Rows are points. Each copy is the shape, with its points in the same order, turned, moved and blurred by noise. Some copies are also mirrored. Which?

Shape (8 x 2):
-2.00; -0.35
+4.21; -2.57
+3.10; -0.68
-2.42; -0.96
-1.59; +3.37
+0.45; -2.31
+0.53; -1.67
-0.80; -0.42
Copy 1 (8 x 2):
-2.03; -0.19
+4.04; +2.35
+2.84; +0.86
-2.42; +0.21
-1.57; -3.88
+0.07; +2.21
+0.06; +1.40
-1.11; +0.17
Copy 1 is: mirrored
Copy 2 (8 x 2):
-0.45; -1.57
+4.00; +2.94
+1.41; +3.53
-0.17; -2.10
-3.81; -0.02
+2.43; -0.34
+1.76; +0.31
+0.20; -0.70
Copy 2 is: only turned

Shape (6 x 3):
-1.92; -2.23; +2.98
-0.57; -0.22; -1.58
+3.37; -0.66; +1.99
-3.46; +0.01; +0.56
+2.33; -0.39; +1.67
-3.14; +1.95; +1.43
Copy 1 (6 x 3):
-2.55; -2.70; -2.92
-0.21; +1.51; -1.12
+0.17; -2.64; +1.99
-2.89; +1.02; -3.14
-0.47; -2.13; +1.33
-4.25; +1.50; -2.11
Copy 1 is: only turned
Copy 2 (6 x 3):
-3.33; +2.70; +0.30
+0.23; -0.35; -0.73
-0.66; -0.29; +4.22
-1.27; +2.41; -2.02
-0.59; +0.16; +3.66
+0.32; +3.45; -1.05
Copy 2 is: only turned
Copy 3 (6 x 3):
-2.72; +0.54; -1.50
+0.95; -2.43; +1.17
+2.46; -0.79; -3.82
-1.60; +0.01; +2.17
+1.70; -0.32; -2.48
-0.32; +1.30; +2.64
Copy 3 is: mirrored
Copy 4 (6 x 3):
-0.33; -1.30; -4.34
+1.04; +0.90; -1.00
+0.44; -4.21; +0.29
-1.12; +1.56; -3.56
-0.09; -2.83; -0.13
-3.17; +1.49; -2.57
Copy 4 is: only turned

Shape (7 x 4):
+0.80; -3.58; +1.08; -0.61
+2.28; -0.14; +0.63; +3.02
+3.50; -2.41; +0.92; +0.59
-1.44; +3.73; -2.97; +2.02
-2.32; +2.50; +2.29; +1.32
-2.30; +1.88; -0.22; -2.06
-0.43; -1.07; -0.44; +1.38
Copy 1 (7 x 4):
+1.35; -2.62; +2.33; -2.66
+2.10; +1.17; +0.41; +0.91
+3.55; -1.21; +0.57; -1.19
-2.92; +0.28; -1.94; +3.82
-2.65; +2.62; -1.02; -1.10
-3.83; -1.34; -1.78; -1.27
-0.56; -0.44; +1.59; +0.61
Copy 1 is: only turned
Copy 2 (7 x 4):
-1.87; -3.86; +1.30; +2.05
-4.94; -0.34; +0.42; -0.24
-4.43; -2.90; -0.55; +1.93
-0.98; +4.83; +0.97; -0.19
-0.17; +0.39; +1.35; -3.51
+2.24; +0.66; +0.30; -0.14
-1.99; -0.37; +2.10; +0.87
Copy 2 is: mirrored
Copy 3 (7 x 4):
-2.03; +0.19; +1.36; -3.26
-1.01; +3.30; +0.50; +0.76
-1.66; +2.61; -0.41; -2.65
+0.98; -1.14; -0.25; +4.98
+2.29; +0.49; +3.91; +1.77
+2.42; -2.91; +1.53; +0.53
-1.56; +0.07; +1.47; +0.54
Copy 3 is: mirrored

Shape (9 x 6):
-1.43; +1.44; +0.44; +1.88; -0.05; +1.79
+0.01; -0.18; -3.09; -0.64; -3.48; +0.58
-1.94; -0.59; -1.88; -3.82; +0.02; -0.61
-1.29; +0.02; +2.33; +1.89; -3.48; -1.19
+4.22; -1.85; +1.63; -2.68; +1.84; -2.95
-0.95; +2.29; +1.38; -0.13; -0.67; -4.45
-2.82; +0.76; -0.81; +0.52; -0.37; -2.56
-1.76; +1.59; -1.86; -0.85; -2.35; +1.91
+1.85; +0.80; +2.43; -2.64; +2.47; +0.22
Copy 1 (9 x 6):
+2.16; +1.82; +1.82; +1.17; -1.64; -2.01
+3.35; +0.78; +0.80; +3.35; +1.95; +1.98
+0.08; +2.41; -0.89; +1.74; -0.56; +3.86
+5.96; +0.66; +1.16; -1.08; -1.22; +0.05
-0.37; +1.06; -2.91; -4.30; +3.14; +1.22
+1.86; -1.01; +2.08; -2.98; -1.66; +2.27
+1.85; -0.82; +0.77; +0.44; -2.70; +1.79
+2.48; +2.50; +2.36; +3.26; -0.08; +1.15
-1.07; +3.82; -0.01; -2.97; +0.81; -0.08
Copy 1 is: mirrored
Copy 2 (9 x 6):
-0.47; +3.10; +0.77; +1.47; +0.03; +0.86
-1.64; +0.43; -1.07; -1.33; +3.34; -1.75
+0.26; -2.18; +2.48; +0.69; +2.03; -2.53
-0.10; +3.59; +0.96; -3.17; -1.19; -0.98
+5.99; -2.57; -1.50; -0.86; -1.19; -1.43
+1.27; +1.82; +0.83; -0.29; -2.77; -4.46
-1.50; +0.62; +1.44; +0.24; -1.78; -2.55
-1.48; +2.01; +0.99; +0.66; +3.22; -1.48
+5.37; +0.20; +0.90; +1.82; +0.14; -0.49
Copy 2 is: only turned

Shape (12 x 8):
-2.09; +4.53; +0.20; -0.01; -2.57; -0.38; +1.13; +2.52
-1.20; -1.39; -0.66; -0.68; +1.45; +1.17; -0.16; -3.48
+0.71; +1.34; -1.54; +3.54; -0.98; -0.18; +0.84; -1.28
+0.85; +0.92; +3.17; -0.97; -0.03; -0.40; -0.88; +0.16
-0.05; -0.05; -0.50; +0.23; -0.11; -0.79; +1.97; +4.04
+0.41; -0.21; -1.20; -0.25; -0.46; +7.56; +0.34; +1.68
+0.32; -1.55; -0.06; +0.44; -2.71; -0.55; +0.61; -3.21
+0.83; -1.54; +3.19; -8.30; +0.80; -0.40; -0.73; +4.78
-1.07; -2.04; -0.11; -0.71; -0.52; +0.54; -2.60; -0.02
-0.30; -1.57; +1.02; +3.48; -0.08; -1.11; -1.98; -2.93
+1.12; -0.89; -0.95; +1.28; +1.30; -1.28; -1.23; -1.79
-2.10; -0.59; +2.44; +2.99; +0.05; +1.82; +0.51; -2.13
Copy 1 (12 x 8):
-2.51; -1.52; +0.99; +1.36; -1.62; -0.56; +4.23; -1.13
+1.55; +0.64; -2.07; -0.44; +1.23; -3.15; -1.37; +3.03
-1.44; +0.35; -3.33; +1.90; -0.18; +0.36; -0.11; -0.19
+0.86; -0.88; +2.12; +1.14; -1.26; -2.36; -1.22; +0.36
+0.90; -2.56; +0.85; +1.86; +1.58; +2.35; +2.31; +0.41
+2.87; -1.99; -2.82; -0.61; +4.12; -3.28; +1.59; -4.08
+1.40; -0.19; -3.34; +0.45; -2.53; -0.96; -0.99; +1.82
+5.36; -3.67; +7.46; -3.67; +0.09; -0.40; +0.36; +1.03
+3.57; +1.98; +0.23; +0.00; -0.07; -1.61; +0.48; +0.79
+1.16; +3.35; -2.19; +3.18; -1.25; -1.41; -2.06; +1.74
+0.01; +2.76; -1.30; -0.04; +0.96; +0.10; -2.00; +2.05
+1.11; -0.09; -2.25; +4.16; -0.02; -3.51; -0.37; +0.73
Copy 1 is: mirrored
Copy 2 (12 x 8):
-1.78; +2.60; +2.07; -1.50; -0.39; -4.21; -2.49; +0.63
+2.55; -0.76; -1.00; -0.07; +0.19; +0.30; +2.43; -1.98
-1.42; -1.72; +3.27; -1.00; +1.05; -1.87; +0.81; -3.20
-1.28; -1.28; -0.62; -0.19; -1.12; +0.28; -1.36; +1.07
-0.44; +1.79; +3.28; +0.12; +2.57; +0.26; -2.53; +0.57
+3.20; +2.66; +4.68; -1.51; -3.93; +2.22; +0.53; -1.61
-1.07; -0.60; -1.15; +0.29; +0.36; -0.06; +0.31; -4.77
+0.67; +4.08; -2.48; +3.93; -0.88; +3.52; -3.82; +5.34
-0.56; +1.40; -0.64; -0.91; +0.32; +1.72; +1.70; -0.53
-2.03; -2.97; -0.68; -2.32; +1.66; +0.77; +2.17; -3.05
-0.68; -2.14; +0.54; +0.69; +1.90; +0.38; +2.31; -1.15
+1.30; -2.00; +0.31; -4.25; +0.06; +0.29; -0.30; -2.57
Copy 2 is: mirrored
